Each point is reached from the start by the listed moves, each made once or not at all, plus a little noise. Is the number of moves made odd or even? Then give how often each move was made.
In the rows, 128 means zero.

Moves:
(1): [197 137 136]
(2): [119 194 138]
Start: [131 131 151]
Points:
[201 140 159] => odd (1, 0)
[130 132 151] => even (0, 0)

Moves:
(1): [216 123 147 130 141 134 124 128 123 128]
(2): [127 217 133 134 119 117 133 137 110 126]
(3): [115 125 196 136 121 127 134 127 126 128]
(4): [128 124 124 202 128 131 126 133 124 127]
(5): [116 133 132 125 195 127 128 125 124 135]
(6): [126 142 123 122 130 249 123 121 128 129]
(7): [136 123 122 134 129 133 220 142 115 151]
(8): [119 113 134 126 125 131 117 242 114 135]
Start: [117  77 114 147 150 128 133 122 153 122]
Points:
[201  73 135 151 165 133 130 123 144 122] => odd (1, 0, 0, 0, 0, 0, 0, 0)
[ 98  91 106 209 221 246 121 123 142 128] => odd (0, 0, 0, 1, 1, 1, 0, 0)
[104 162 190 158 140 116 147 130 128 123] => even (0, 1, 1, 0, 0, 0, 0, 0)
[ 85 169 187 152 206 116 141 127 127 118] => odd (0, 1, 1, 0, 1, 0, 0, 0)

Moves:
(1): [206 136 124 121 126 124 121 129 133 119 115 135 133 139]
(2): [122 183 128 124 130 124 126 139 128 132 118 123 123 131]
(3): [130 129 208 134 127 118 127 128 121 118 115 140 142 143]
(4): [134 134 121 195 132 133 133 143 136 137 128 116 139 130]
(5): [136 131 125 128 212 122 120 129 111 127 130 128 108 128]
(6): [125 138 134 121 128 186 127 139 125 133 124 123 129 112]
(7): [135 129 127 124 123 133 210 125 117 112 138 121 122 126]
(8): [121 115 129 116 129 112 130 209 137 123 149 132 130 124]
(9): [126 129 129 122 138 127 132 124 202 125 117 133 130 125]
(10): [133 127 127 117 128 125 133 126 129 178 129 134 134 117]
(11): [135 148 144 127 128 129 116 114 132 130 193 135 135 121]
(12): [127 133 122 143 128 131 132 133 118 124 118 186 122 118]
(13): [125 129 110 116 147 139 129 131 122 115 126 136 207 131]
(14): [119 123 123 126 128 142 131 127 127 138 137 139 124 184]
Start: [117 155 127 157 148 160 144 114 141 104 110 132 118  93]
Points:
[112 147 178 146 249 145 225 206  96  59 117 206 182  92] => even (0, 0, 1, 0, 1, 0, 1, 1, 0, 0, 0, 1, 1, 0)
[191 153  96 116 243 164 135 199 132 138 131 164 190 150] => even (1, 0, 0, 0, 1, 0, 0, 1, 0, 1, 0, 0, 1, 1)
[104 157 212 146 147 191 147 208 144  96 109 142 140  89] => odd (0, 0, 1, 0, 0, 1, 0, 1, 0, 0, 0, 0, 0, 0)
[201 186 217 149 141 198 209 198 122  73 164 206 136  79] => odd (1, 0, 1, 0, 0, 1, 1, 1, 0, 0, 1, 1, 0, 0)

Moves:
(1): [173 138 127 127 127 140 127 122 135 125 123 128 130 120 134 133 131 112
 121 129 140 122 124 131 123 135 130]
(2): [117 171 128 141 126 130 143 123 108 124 121 123 124 125 111 124 130 121
 120 137 135 137 125 117 130 138 121]
(3): [125 119 170 128 126 133 133 133 132 118 127 118 121 142 132 125 118 121
 122 133 122 127 124 123 123 135 125]
(4): [124 122 135 195 118 139 109 130 128 129 112 131 128 124 131 132 133 138
 135 132 124 114 125 112 114 115 134]
(5): [126 129 130 140 186 129 138 122 126 124 134 130 131 128 121 144 117 117
 139 132 134 133 123 150 117 115 119]
(6): [125 127 128 122 123 168 129 141 119 129 133 138 127 123 128 140 130 124
 132 125 134 135 130 134 137 135 122]
(7): [122 118 118 147 122 127 188 140 151 141 129 131 116 118 115 117 131 141
 131 115 129 133 137 136 114 124 122]
(8): [125 134 118 133 125 115 128 179 129 137 132 113 136 135 129 133 148 123
 132 141 136 129 119 132 126 131 126]
(9): [106 150 134 138 138 132 102 131 195 118 124 128 123 113 127 129 134 134
 113 127 137 132 130 145 139 134 131]
(10): [124 131 139 131 121 126 124 120 131 169 131 133 116 131 132 132 135 140
 132 125 132 129 123 129 124 130 123]
(11): [113 130 136 137 136 125 128 128 124 116 188 145 125 122 123 120 141 118
 123 128 139 127 124 118 130 136 123]
(12): [124 134 127 129 132 121 134 137 129 129 110 167 124 132 120 122 133 122
 115 116 133 133 130 124 132 126 121]
(13): [122 137 144 119 124 129 143 122 131 141 123 128 193 129 138 119 141 140
 119 127 118 117 129 138 114 122 121]
(14): [130 133 109 132 133 133 126 129 145 119 133 121 134 190 130 126 125 135
 118 132 119 138 128 124 133 144 129]
(15): [109 140 118 133 124 141 148 121 135 124 136 124 126 133 189 130 128 116
 145 137 139 135 114 109 139 128 119]
(16): [123 133 128 128 129 118 136 120 126 119 129 128 151 127 127 184 126 127
 132 121 132 114 140 111 127 146 127]
(17): [142 123 141 125 129 122 141 120 116 125 123 121 114 134 128 133 189 131
 115 128 122 106 134 137 146 118 130]
(18): [139 143 129 128 135 127 125 130 120 117 135 132 129 120 139 132 120 172
 130 134 128 133 130 124 124 135 132]
(19): [132 141 143 127 127 121 127 123 136 119 138 139 127 136 116 119 135 129
 164 130 125 126 124 133 135 129 121]
(20): [124 109 118 129 126 150 144 122 133 124 121 152 133 128 115 138 127 129
 128 193 143 118 131 139 126 138 132]
(21): [124 126 128 129 120 126 127 121 122 120 121 126 137 135 122 129 134 139
 130 128 170 131 124 130 122 114 127]
(22): [139 116 131 139 118 118 130 118 123 130 127 136 131 129 121 143 131 120
 131 126 112 170 123 146 142 139 131]
(23): [125 130 139 128 122 122 122 129 106 134 129 121 123 138 137 119 125 111
 138 129 138 131 188 122 105 118 129]
(24): [121 155 130 138 107 117 133 134 118 119 130 134 128 130 131 135 112 131
 129 112 126 108 129 183 117 122 142]
Start: [148 111 122 155 128 103 118 134 120 145 130 132 124 130 150 157 116 137
 130 125 149 114 133 103 169 118 122]
Points:
[121 196 165 203 187 195 143 120 163 124 203 164 103 180 206 182 113 122
 130 222 225 147 163 105 155 173  94] => odd (1, 1, 1, 0, 1, 1, 0, 0, 1, 1, 1, 0, 0, 1, 1, 0, 0, 1, 0, 1, 0, 0, 1, 0)
[104 114 117 245  95 153 196 186 131 149 137 156 141 141 184 217 148 124
 215 196 196  99 189  81 138 131 103] => odd (0, 0, 0, 1, 0, 1, 1, 1, 0, 0, 0, 0, 0, 0, 1, 1, 0, 0, 1, 1, 0, 0, 1, 0)
[105 167 217 249  79  82 141 106  84  94 189 157 208 156 222 208 124 164
 195 126 185 114 170 118 124 119 117] => even (0, 0, 1, 1, 0, 0, 0, 0, 0, 0, 1, 0, 1, 0, 1, 1, 0, 1, 1, 0, 1, 1, 1, 1)

Moves:
(1): [156 132 125 127 125 134 131 128 121 123 133 128 135 131 116 117 122 124
 131 137 128 121 121 148 133 121 124]
(2): [126 157 127 130 132 118 127 125 139 120 122 133 126 132 130 134 128 127
 118 125 123 122 123 137 126 121 135]
(3): [123 123 160 131 138 122 138 133 126 137 130 117 122 124 118 115 120 124
 115 139 127 122 133 132 120 127 135]
(4): [124 125 122 154 128 129 126 122 122 114 133 120 129 131 125 130 132 122
 119 120 120 134 129 129 129 128 129]
(5): [128 123 112 130 166 136 129 117 132 130 141 130 121 131 143 129 115 125
 133 122 126 125 128 124 121 122 131]
(6): [128 132 131 143 123 144 133 128 129 131 125 126 123 132 131 128 117 144
 139 125 125 128 126 123 130 123 132]
(7): [121 122 125 129 121 133 155 134 118 127 132 126 126 126 131 134 119 137
 115 129 137 130 118 129 128 127 134]
(8): [131 126 118 132 129 126 123 139 130 126 133 110 118 118 133 138 121 132
 128 131 138 131 125 127 124 126 133]
(9): [132 115 129 131 128 126 136 128 155 124 130 128 133 124 126 123 133 131
 130 124 131 131 132 128 135 124 134]
(10): [127 126 112 142 124 119 131 132 130 165 126 123 136 140 118 131 120 123
 128 132 112 138 130 136 134 124 137]
(11): [127 129 130 123 122 126 124 123 129 135 150 121 135 131 127 118 121 135
 125 120 127 130 119 123 129 126 137]
(12): [127 136 133 131 128 124 131 153 131 127 136 148 127 113 118 119 132 126
 139 125 133 122 122 112 131 132 125]
(13): [121 135 134 133 137 140 125 139 125 122 117 127 165 129 141 130 126 124
 134 132 133 116 135 139 108 127 127]
(14): [132 122 131 141 131 120 126 140 131 119 134 137 118 162 127 140 111 134
 119 115 144 130 130 124 122 135 123]
(15): [136 127 135 136 123 128 118 125 135 139 131 133 120 119 151 121 130 126
 116 123 128 137 121 131 129 143 119]
(16): [132 129 135 133 129 130 126 117 136 123 140 136 123 128 132 156 121 120
 138 132 121 132 127 133 132 128 133]
(17): [128 136 135 126 134 131 136 138 117 133 132 123 131 137 129 131 150 133
 128 129 131 129 129 133 134 124 129]
(18): [134 120 126 132 134 116 125 125 116 131 126 133 134 124 134 124 126 147
 129 129 121 117 130 133 128 123 141]
(19): [121 137 128 130 128 115 143 134 121 118 123 120 126 134 136 119 131 126
 151 135 123 118 128 133 131 131 122]
(20): [120 133 122 132 128 129 126 131 130 119 127 132 125 135 136 125 132 128
 128 158 130 127 128 124 128 126 125]
(21): [139 135 129 139 130 114 130 101 133 135 126 129 136 121 119 136 127 130
 134 126 160 135 128 117 119 130 130]
(22): [132 134 124 125 132 124 133 134 123 120 124 129 133 130 135 123 120 134
 132 128 124 156 140 134 128 127 136]
(23): [134 136 125 128 118 130 134 124 130 131 132 131 132 123 130 125 129 124
 129 127 126 116 154 126 130 134 130]
(24): [108 122 130 126 129 130 119 130 123 127 136 134 124 120 120 126 128 132
 124 128 142 136 128 155 139 132 123]
Start: [109 127 124  96 123 113 120 136 153 133 171 139 168 138 142 132 131 119
 143 117 137 115 125 119 114 109 122]
Points:
[142 147  91 141 159 135 131 132 142 148 182 155 214 160 179 140  80 133
 184 161 102 112 164 159 106  84 160] => even (1, 0, 0, 0, 1, 1, 0, 0, 0, 1, 0, 0, 1, 0, 0, 1, 0, 1, 0, 1, 0, 1, 1, 0)
[ 89 128 160 132 131  76 125 162 126 130 210 142 167 112 154  73 119 138
 142 112 131 134 123 148 127 127 136] => odd (0, 0, 1, 1, 0, 0, 0, 0, 0, 0, 1, 1, 0, 0, 1, 0, 0, 1, 1, 0, 0, 1, 0, 1)
[ 86 133 124 161  98 108 160 178 165 101 221 162 155 154 172  99 102 155
 144 110 164 145 136 125 139 133 126] => odd (0, 0, 0, 1, 0, 1, 1, 0, 1, 0, 1, 1, 0, 1, 1, 0, 0, 0, 1, 1, 0, 1, 1, 1)
[124 165 158 140 134  91 138 145 186 145 190 133 212 101 141 115 100 156
 154 114 173  77 144 107  86  92 174] => odd (0, 1, 1, 0, 0, 1, 0, 1, 1, 0, 1, 1, 1, 0, 0, 0, 0, 1, 0, 0, 1, 0, 1, 0)
[112 179 181 158 145  95 174 149 151 121 172 141 182 175 185 162  93 140
 145 119 175 135 126 146  86 117 140] => even (0, 1, 1, 0, 0, 1, 1, 0, 0, 0, 0, 0, 1, 1, 1, 1, 1, 0, 1, 0, 1, 1, 0, 0)
[ 98 131  90 122 135 102 148 137 150 167 232 125 151 129 191 144  78 126
 153 116 132 156 136 161 132 122 148] => odd (0, 0, 0, 0, 1, 0, 1, 1, 0, 1, 1, 0, 0, 0, 1, 1, 0, 0, 1, 0, 0, 1, 1, 1)
[113 125 119 164 157 129 133 170 138 153 249 162 195 172 157 148  93 116
 126  98 155 132  98 170 118 116 129] => odd (1, 0, 0, 1, 1, 0, 1, 0, 0, 1, 1, 1, 1, 1, 1, 1, 1, 0, 0, 0, 0, 0, 0, 1)
[115 130 108 141 164 125 153 192 112 158 221 161 212 180 149 116  74 172
 154 104 157 131 117 167 115  87 157] => odd (1, 0, 0, 0, 1, 1, 1, 0, 0, 1, 1, 1, 1, 1, 0, 0, 1, 1, 0, 0, 0, 1, 0, 1)
[104 123 176 137 136 116 162 178 153 108 200 144 182 172 170 132 117 123
 134 162 177 107 117 191 117 118 112] => even (1, 0, 1, 0, 0, 0, 1, 0, 1, 0, 0, 0, 1, 1, 1, 1, 1, 0, 1, 1, 0, 0, 0, 1)
[116 170 138 121 180  86 156 158 159 110 203 125 138 177 173 161  96 119
 152 120 139 115 161 143 103 104 148] => even (0, 1, 1, 0, 1, 0, 0, 1, 0, 0, 0, 0, 0, 1, 0, 1, 1, 0, 1, 0, 0, 1, 1, 0)

Moves:
(1): [155 128 132 132 119 128 141 127 162 141 136 123 115 155 131 117 145 130
 116 123 115  91 144 131]
(2): [125 172 142 111 127 127 121 126 112 130 140 119 128 121 128 131 131 117
 116 137 127 122 119 111]
(3): [133 122 163 148 129 130 130 131 135 144 118 107 117 116 137 132 114 109
 126 125 129 131 123 121]
(4): [128 148 106 145 126 133 119 125 129 119 120 124 113 141 121 140 123 123
 123 121 129 123 133 130]
(5): [119 135 131 143 151 132 116 121 128 137 127 145 127 126 132 131 128 122
 126 136 123 117 137 125]
(6): [123 127 132 124 129 149 131 124 113 128 126 121 126 129 133 151 140 129
 132 131 129 130 137 133]
(7): [111 133 121 114 130 132 158 113 125 139 127 113 128 122 133 137 112 121
 141 111 132 115 142 125]
(8): [129 134 124 137 155 138 142 165 124 136 112 128 124 148 135 127 124 125
 135 143 120 131 124 137]
(9): [117 130 128 116 125 135 129 129 154 125 119 137 107 116 136 130 124 132
 122 128 141 137 128 120]
(10): [120 130 126 137 116 122 128 131 124 149 118 134 136 114 114 132 138 130
 124 130 131 136 120 140]
(11): [120 120 131 128 132 127 140 127 129 134 150 124 111 126 121 120 129 122
 118 115 134 140 141 138]
(12): [125 141 147 136 122 132 146 122 116 123 125 159 131 124 129 132 133 135
 124 111 121 119 114 135]
(13): [135 134 140 133 140 135 132 126 146 126 131 130 171 111 105 153 117 135
 123 115 108 138 141 115]
(14): [120 125 134 122 137 117 132 115 135 125 124 128 119 145 118 133 128 128
 123 131 123 132 118 129]
(15): [114 128 129 146 103 131 129 126 130 132 138 133 142 147 165 146 110 122
 107 138 132 131 126 134]
(16): [141 116 129 113 133 105 130 145 122 135 137 145 108 127 118 163 132 106
 131 121 150 121 122 129]
(17): [112 142 132 141 142 108 119 132 140 121 102 117 132 116 150 144 155 133
 129 107 142 146 138 135]
(18): [150 128 127 125 141 131 129 125 124 134 121 133 122 128 137 135 118 146
 115 125 130 146 126 128]
(19): [124 149 136 142 131 123 130 128 146 143 160 117 128 132 126 133 145 134
 159 118 128 137 110 122]
(20): [135 129 136 131 113 116 134 121 124 128 128 134 117 123 124 131 130 132
 144 147 128 129 150 111]
(21): [131 131 134 124 135 136 118 120 131 130 131 126 145 151 123 121 117 137
 132 126 166 127 126 128]
(22): [142 144 131 122 134 119 122 113 130 121 115 139 134 127 132 123 126  99
 141 119 127 159 127 139]
(23): [123 122 131 115 115 106 109 138 117 128 122 137 128 137 138 128 111 142
 137 103 104 118 151 142]
(24): [142 138 134 127 139 121 121 125 142 106 138 128 130 115 128 138 120 139
 129 151 150 113 135 167]
Start: [103 112 126 122 150 130 120 111 100 127 104 147 133 130 108 129 124 129
 138 108 153 142 112 122]
Points:
[ 75 208 187 189 207 115 124 116 157 152  71 149 107 104 143 231  93 118
  76 132 187 195 154 140] => odd (0, 1, 1, 1, 1, 0, 0, 1, 1, 1, 1, 0, 1, 1, 1, 0, 1, 1, 0, 1, 0, 0, 0, 1)
[ 84 172 193 157 128 111 107  74 148 152  58 219 180 141 155 204 135 138
 131  62 155 153 189 148] => odd (1, 0, 0, 0, 1, 1, 0, 0, 1, 1, 0, 1, 1, 0, 1, 0, 1, 0, 0, 1, 1, 1, 1, 0)
[115 136 128 121 136 137 173  58 160 131 121 136  57 168 148 197  97 143
  96 122 192 122 186 163] => odd (1, 0, 0, 1, 0, 1, 1, 0, 1, 0, 1, 0, 0, 1, 1, 0, 0, 1, 0, 1, 0, 0, 0, 1)
[117 222 194 166 249 143 116  99 138 171 114 123 137 162  87 170  92  90
 139  86 162 205  99 109] => even (0, 1, 1, 1, 1, 0, 0, 1, 0, 0, 1, 0, 1, 1, 0, 0, 0, 1, 1, 0, 1, 1, 0, 0)
[112 198 187 144 195 108  99 140 137 142  60 132 117  97 112 198  84 158
 118  92 205 187 171 150] => even (0, 1, 1, 1, 0, 0, 0, 1, 1, 1, 1, 0, 1, 0, 0, 0, 1, 1, 0, 1, 1, 0, 1, 1)
[126 156 165 173 185 141 136 128 165 174 111 101 102 220 107 134 127 124
 156  97 168 116  93 122] => odd (1, 0, 1, 1, 0, 0, 0, 1, 0, 0, 0, 0, 0, 1, 0, 0, 0, 0, 1, 0, 1, 0, 0, 0)
[ 85 188 119  95 153 122 136 122 135 170  75 137  96 200 110 146  98 132
 122  79 161  93 134 138] => even (1, 1, 0, 1, 0, 0, 1, 1, 1, 1, 0, 0, 0, 1, 0, 0, 0, 0, 0, 0, 1, 0, 1, 0)
[ 92 190 215 177 156 100 153  76 137 185  76 159 154  97 129 212 157 112
 197  19 107 148 187 131] => odd (1, 0, 1, 0, 1, 1, 1, 0, 0, 1, 0, 1, 1, 0, 0, 0, 1, 0, 1, 1, 0, 1, 1, 0)

Moves:
(1): [126 129 127 123 118 143 147 110 124 123 120 119 121 144 118 150 116 123
 125 115 129 132 152 163 115]
(2): [114 146 140 156 155 124 129 152 133 137 113 109 154 183 143 135 132 106
 129 115 109  77  95 129 101]
(3): [143 128 146 127 114 124 131 117 111 126 120 124 123 128 134 129 112 139
 129 119 145 120 127 121 146]
(4): [109 145 141 119 140 154 160 105 115 108 118 135 113 116 109 142 119 134
 120 109 141 137 129 130 140]
(5): [138 132 128 128 151 119 114 127 139 122 108 104 123 111 122 116 139 138
 134 157 134 148 109 149 143]
(6): [126 113 137  96 102 129 135 131 126 152 129 122 132 120 120 146 131 151
 105 140 111 128 121 114 131]
(7): [123 123 149  97 140 131 141 132 122 132 122 135 131 123 122 110 121 131
 100 120 139 153 114 147 138]
(8): [118 128 141 131 117 139 116 132 114 119 143 129 129 121 130 137 108 147
 134 132 123 126 138 129 127]
(9): [142 143 147 130 138 139 140 136 148 123 125 130 125 123 122 119 126 127
 127 141 132 116 135 151 134]
(10): [124 121 129 132 145 126 137 128 133 139 114 111 124 109 143 129 132 114
 136 136 140 121 135 135 129]
(11): [128 130 141 131 123 134 107 124 136 130 141 108 163 120 120 128 132 141
 117 108 121 141 111 121 140]
(12): [138 133 151 115 123 102 156 132 141  97 150 167 139 132 145 151 109 143
 141 120 124 112 173 147 106]
(13): [127  86 137 124 115 148 112 136 146 135 137 125 131 148 137 131 142 171
 129  86 119 129 106 157 110]
(14): [108 114  75 153 119 157 117 138 135 116 165 110 110 170 141 149 142 109
 128 137 138 109 115 125 122]
(15): [171 101 140 115 145 162 122 136 113  99 139 143 128 146 157 135 115 142
 138 130 131 120 148 135 115]
(16): [109 123 118 116 134 118 136 144 119 123  91 127 150 122 102 137 166  98
 120 139 154  99 142 127 125]
(17): [139 145 108 164 188 143 133 104 114 124 146 133 134 119 107 114 107 125
 121 152 159 116 111 122 143]
(18): [123 133 136 127 103 123 145 142 144 120 122 116 121 136 123 141 143 115
 116 128 127 152 123 137  93]
(19): [108 157  92 122 121 113 143 145 157 153 123 148 147 135 108 125 124  98
 143 122 123 144 116 109 101]
(20): [120 132 123 156 125 139 153 119 129 112 134 119 136 139 135 110 118 124
 144 163 131 114 138 137 134]
(21): [104 154 134 109 122 113 126 104 120 145  92 132 140 115 137 125 126 132
 118 131 149 111 154 100 125]
(22): [127 125 135 128 129 107 128 144 131 149 109 158 151 138 132 137 149 116
 134 140 131 127 140 119 131]
(23): [116 122 153 109 146 127 141 111 116 130 131 124 119 143 136 139 141 140
 149 129 158  87 171 120 117]
(24): [147 112 136 114  91 139 118 104 118 124 132 130 118 117 138 145 145 124
 154 133 123 132 119 154 125]
Start: [128 119 123 124 150 128 128 157 152 138 131 125 122  97 108 101 105 136
 122 147 104 118 120  93 109]
Points:
[ 90  52 143  95 110 177 150 131 121 127 109 134 111 154 123 187 206 142
 158 113 192  36 144 118 100] => even (0, 0, 1, 1, 0, 0, 0, 0, 0, 0, 0, 0, 1, 1, 0, 1, 0, 0, 0, 0, 0, 1, 1, 1)
[ 71 125 158  81  90 134 195 181 197 139  69 131 207 190 119 179 137 137
 135 180 140  20 145 199  54] => odd (1, 1, 1, 0, 1, 1, 1, 1, 1, 0, 0, 1, 1, 1, 0, 1, 0, 0, 1, 1, 1, 1, 0, 1)
[ 75 105  77 160 201 175 121 170 155 161 112 103 178 218  84 183 180  98
 190 164 163   7 103 166  36] => even (1, 1, 0, 0, 1, 0, 0, 1, 0, 0, 0, 0, 1, 1, 0, 1, 1, 0, 1, 0, 0, 1, 1, 1)
